Each row is a point. Each copy is the shape, with its points in the same order, turned, moved and blurred by noise. Say if it was mirrored as well.

Shape, 6 rows:
[-.15 .46 -.01]
[.68 .04 .35]
[.19 -.38 .04]
[-.36 .63 .28]
[.59 -.29 -.16]
[-.39 -.25 -.43]
Copy 1:
[-.04 .62 .13]
[.74 -.09 -.08]
[.02 -.23 -.07]
[.03 .78 .50]
[.25 -.19 -.56]
[-.71 .10 -.20]
Copy 1 is: only turned
Copy 2:
[-.11 .44 .31]
[.80 .02 .37]
[.37 -.18 -.26]
[-.33 .23 .62]
[.67 .13 -.25]
[-.25 .07 -.46]
Copy 2 is: only turned
Copy 3, 6 rows:
[-.15 .40 -.17]
[.56 -.30 -.22]
[.00 -.50 .13]
[-.02 .75 .18]
[.14 -.52 -.26]
[-.75 -.23 .09]
Copy 3 is: only turned
Copy 4 (6 x 3):
[-.52 -.20 .07]
[.36 -.77 -.09]
[.30 -.03 -.24]
[-.61 -.23 .47]
[.35 -.40 -.57]
[-.22 .46 -.36]
Copy 4 is: mirrored

Shape:
[.37 .70 -.16 .11]
[-.29 -.06 .54 -.09]
[-.35 -.11 -.41 .31]
[.59 .29 .09 -.63]
[.17 .25 -.28 -.27]
[-.72 -.41 -.19 -.70]
[-.16 .56 .20 -.04]
[.39 .06 .09 .24]
[-.54 -.42 -.28 -.22]
[.11 .31 .38 -.37]
Copy 1, 10 rows:
[.06 .31 -.58 .21]
[-.01 .13 .66 .17]
[-.49 -.48 -.02 .12]
[.84 .31 .07 -.21]
[.37 -.10 -.19 -.02]
[.37 -.78 .83 .20]
[.09 .28 .15 .45]
[-.08 .25 -.09 -.23]
[-.05 -.84 .42 .08]
[.36 .42 .33 .17]
Copy 1 is: mirrored
Copy 2:
[.08 -.19 -.26 .69]
[-.57 -.37 .36 -.12]
[-.34 .02 -.55 -.29]
[.51 -.38 .46 .34]
[.25 -.29 -.14 .13]
[-.04 -.70 -.03 -.94]
[-.35 -.55 -.08 .34]
[-.15 .20 .10 .30]
[-.17 -.30 -.22 -.79]
[-.09 -.52 .38 .23]
Copy 2 is: mirrored
Copy 3 (10 x 4):
[.01 -.37 .66 -.38]
[.39 .45 .35 .47]
[-.38 .06 -.17 .26]
[.80 -.04 .33 -.58]
[.23 -.01 .07 -.36]
[.34 .94 -.52 .07]
[.03 .25 .66 -.03]
[.31 -.40 .28 .17]
[.04 .46 -.43 .20]
[.58 .23 .52 -.09]
Copy 3 is: mirrored
Copy 4 (10 x 4):
[.02 .60 .40 .28]
[-.53 -.50 .22 .02]
[-.27 -.06 -.45 .60]
[.17 .27 .21 -.50]
[-.08 .29 -.09 -.04]
[-.75 -.25 -.79 -.27]
[-.53 .19 .32 .11]
[.17 -.12 .28 .30]
[-.55 -.35 -.64 .12]
[-.29 -.02 .34 -.25]
Copy 4 is: only turned

Shape (10 x 6):
[.17 .31 -.16 -.54 -.11 .20]
[.13 -.78 -.13 .48 -.18 .16]
[-.25 .33 -.20 .22 .01 .11]
[-.31 -.34 -.33 .12 .09 -.08]
[.25 -.69 .29 .69 .06 -.43]
[-.03 .30 -.43 .09 -.31 -.58]
[.42 -.19 -.37 .19 .07 -.30]
[.42 .14 .58 -.19 -.13 -.07]
[.18 .24 .47 -.04 -.34 .03]
[.35 -.37 -.16 .17 -.01 .56]
Copy 1 (10 x 6):
[.22 .22 -.32 -.20 .12 -.09]
[-.65 -.22 .22 .69 .15 .10]
[-.01 .20 .02 .09 -.53 .01]
[-.34 -.26 .14 .02 -.21 .31]
[-.30 -.63 .67 .77 .05 -.04]
[.11 -.57 -.32 -.07 -.49 -.23]
[.13 -.53 -.11 .54 -.09 .08]
[.36 .03 .37 .19 .33 -.58]
[.18 .13 .30 .05 .08 -.59]
[-.34 .29 -.06 .60 .39 .07]
Copy 1 is: mirrored
Copy 2, 10 rows:
[.40 .51 -.20 -.09 -.31 .16]
[-.47 -.60 -.16 -.29 .32 .21]
[-.26 .42 .20 .02 .04 -.04]
[-.43 -.12 -.11 -.04 -.14 -.13]
[-.23 -.94 .02 -.25 .28 -.42]
[-.23 .51 .03 -.59 -.28 -.51]
[-.16 -.04 -.40 -.38 .23 -.33]
[.65 .00 .20 -.15 -.02 -.02]
[.41 .12 .47 -.18 -.05 .06]
[-.12 -.19 -.30 .00 .45 .38]
Copy 2 is: mirrored

Shape, 12 rows:
[.28 .02 -.13 -.23 -.25 .11 -.24 .48 .15]
[.14 -.02 -.04 .07 .87 .33 -.40 .15 .94]
[.51 -.27 .58 .34 -.06 -.18 -.37 .21 .32]
[.02 -.22 .47 -.35 -.38 .06 .24 .00 .12]
[.66 .38 -.10 -.14 .36 .05 .07 -.89 -.24]
[.20 -.26 .22 .12 -.59 -.65 -.09 .05 -.13]
[-.36 -.31 -.31 .23 .31 .27 -.31 -.17 .12]
[.50 -.42 .16 -.04 .25 .18 -.38 .19 -.24]
[-.19 .09 .01 .10 -.22 -.06 .14 .10 -.14]
[-.06 -.71 -.22 .19 .26 .15 .21 -.21 .64]
[.05 -.02 -.16 .21 -.06 .44 -.01 -.08 .09]
[-.36 -.09 .16 .05 -.39 .03 -.14 -.42 .66]
Copy 1, 12 rows:
[.41 .28 -.02 .07 -.42 .36 -.17 .30 .01]
[.54 .01 .09 .58 .91 .43 .09 .32 .46]
[.46 -.09 .53 .70 -.11 -.01 -.41 -.22 -.08]
[.24 .39 .29 -.24 -.37 -.10 -.09 -.38 .36]
[.04 .21 -.54 -.20 .70 -.42 -.74 -.23 .01]
[.13 .07 .23 .30 -.68 -.17 -.16 -.35 -.45]
[-.34 -.09 -.13 .14 .35 .52 .13 -.01 .09]
[.36 -.14 .29 .00 .09 .50 -.53 -.10 -.28]
[-.26 .11 .07 -.04 -.31 -.05 .00 .10 .09]
[.24 -.39 -.20 .19 .25 .26 .35 -.46 .50]
[-.16 .02 -.20 .13 -.02 .24 -.28 .10 .38]
[-.16 .64 .04 .43 -.04 -.01 .22 -.49 .49]
Copy 1 is: mirrored
Copy 2 (12 x 9):
[.29 -.10 -.52 .21 .07 .23 -.25 .11 .15]
[-.52 .02 .23 .05 .79 .75 -.32 .25 .30]
[.24 -.87 .05 .01 .23 .26 -.43 -.08 .31]
[.44 -.19 -.22 -.57 -.21 .13 .04 -.12 .15]
[.34 .36 .53 -.05 .14 .04 -.70 -.65 -.56]
[.36 -.65 -.40 -.03 -.23 -.37 -.24 -.54 .22]
[-.64 -.08 -.03 .13 .05 .34 .08 -.17 -.26]
[.11 -.54 -.22 -.07 .16 .33 -.55 .06 -.45]
[.14 -.14 -.14 .01 -.04 -.24 .17 -.12 -.07]
[-.38 -.22 -.19 -.31 .48 .64 .23 -.59 .04]
[.10 -.03 .01 .18 .07 .35 .12 -.19 -.23]
[-.17 -.06 .16 -.16 -.32 .32 .20 -.43 .54]
Copy 2 is: only turned
Copy 3 (12 x 9):
[-.10 -.23 -.21 -.56 .16 -.14 -.08 .03 .26]
[.17 .06 .15 .15 .86 -.23 -.55 -.82 .33]
[.46 -.65 .22 -.02 .39 -.19 .36 -.10 .39]
[-.38 -.07 .37 -.25 .01 .00 .51 .02 .47]
[.21 .28 -.12 .14 -.29 .69 .24 -.62 -.39]
[-.03 -.51 -.11 .02 -.21 -.34 .73 .21 .12]
[-.25 .04 .23 .33 .14 -.24 -.56 -.03 -.08]
[.12 -.43 .30 -.35 .38 .03 .06 -.17 -.32]
[-.10 .14 -.05 -.02 .07 -.10 .16 .44 .12]
[-.70 -.28 .22 .55 .42 -.09 -.15 -.44 .16]
[-.17 -.10 .07 .08 .14 .27 -.26 .13 .14]
[-.25 -.10 .25 .33 -.35 -.23 -.07 -.13 .78]
Copy 3 is: only turned

Shape:
[.23 -.14 -.05 -.32 .37 .42 .16 -.65 -.50 -.03 .01]
[-.09 -.24 -.03 -.02 -.29 -.37 -.41 .21 -.43 -.47 -.15]
[.25 .23 .25 .02 .01 .20 -.02 -.02 .15 -.01 -.62]
[.09 .08 .57 .18 .01 -.21 -.25 .03 -.18 .04 -.10]
[-.05 .09 .04 -.39 .51 .45 .02 -.25 -.33 -.21 .08]
[-.31 -.09 .00 .47 .20 -.06 -.22 -.16 -.30 -.55 -.71]
[-.06 -.11 -.27 -.28 .30 .22 .00 .03 -.37 .21 .60]
[.09 .62 .22 .14 -.19 -.27 -.05 -.01 -.18 -.28 -.17]
[-.58 -.40 .30 -.01 .10 -.18 .19 .14 -.15 -.30 .17]
[.75 .05 -.46 .05 .35 -.07 .17 -.04 .20 -.30 .26]
[-.10 .54 .02 -.40 -.08 -.17 .13 .15 .71 -.47 -.07]
[-.06 -.17 .62 -.08 .42 -.55 .02 .49 -.45 .13 -.41]
[-.04 .04 -.21 -.25 -.30 -.59 -.04 .10 -.07 .32 .18]
[.14 .05 .21 -.12 -.03 .07 .42 .27 -.24 .24 .10]
Copy 1, 14 rows:
[.17 .50 .14 .41 .11 .55 -.32 -.54 .05 .37 .00]
[-.44 -.29 .02 -.01 .14 .12 -.32 -.02 -.14 -.62 -.02]
[-.03 .12 .20 .30 .00 -.01 -.15 .41 .22 .26 -.49]
[.17 -.32 .07 .37 .08 -.06 -.34 .33 -.05 -.04 -.02]
[-.08 .38 -.07 .47 .22 .65 -.26 -.16 .23 .41 .22]
[-.70 -.31 .13 .09 .46 -.08 -.40 -.13 .00 .28 -.44]
[.09 .38 -.53 .24 -.03 .55 -.08 -.19 -.19 .15 .47]
[-.17 .16 .08 .51 .22 -.29 -.39 .42 -.02 -.16 -.03]
[-.17 -.31 -.08 .08 .52 .13 .25 -.10 .07 -.05 .45]
[.06 .57 -.82 .41 -.11 -.17 -.24 -.23 .46 -.08 -.25]
[-.30 .56 -.10 .12 .23 -.32 .03 .70 .74 -.13 .17]
[.36 -.58 -.20 .18 .71 .33 -.14 .43 -.08 -.12 -.20]
[.25 .27 -.31 -.26 .04 -.08 -.12 .23 -.30 -.38 .20]
[.31 .26 -.22 .45 .16 .17 .28 .22 -.17 -.03 -.02]
Copy 1 is: only turned
Copy 2:
[.12 -.36 -.35 .58 .25 .41 -.08 -.47 -.59 -.22 .17]
[-.43 -.25 -.25 .10 .21 -.60 -.16 .15 .06 -.32 -.14]
[.28 .39 .19 .14 .48 .05 -.04 .01 -.26 -.02 -.13]
[-.15 -.01 .09 .18 .12 .03 -.29 .50 -.26 .07 -.09]
[.08 -.28 -.35 .33 .38 .58 -.18 -.30 -.10 -.28 .10]
[-.13 -.18 .13 .73 .77 -.30 .02 .05 .20 -.03 -.41]
[.03 -.41 -.59 .18 -.35 .46 .02 -.20 .00 -.21 .08]
[-.46 .49 -.06 .29 .28 -.04 -.17 .17 -.04 .08 .06]
[-.47 -.67 .14 -.05 .17 .21 .13 .09 .20 -.12 -.19]
[.24 .18 -.14 .42 -.07 .02 .39 -.08 .03 -.40 .80]
[-.18 .45 .14 -.46 .49 .12 .03 -.19 .40 .05 .46]
[-.20 -.25 -.22 -.05 .49 .21 .20 .94 -.30 -.10 -.35]
[-.29 -.04 -.46 -.28 -.23 -.24 .26 .08 -.13 .28 .14]
[-.13 .10 -.10 -.03 -.16 .42 .23 .10 -.34 -.21 -.15]
Copy 2 is: only turned
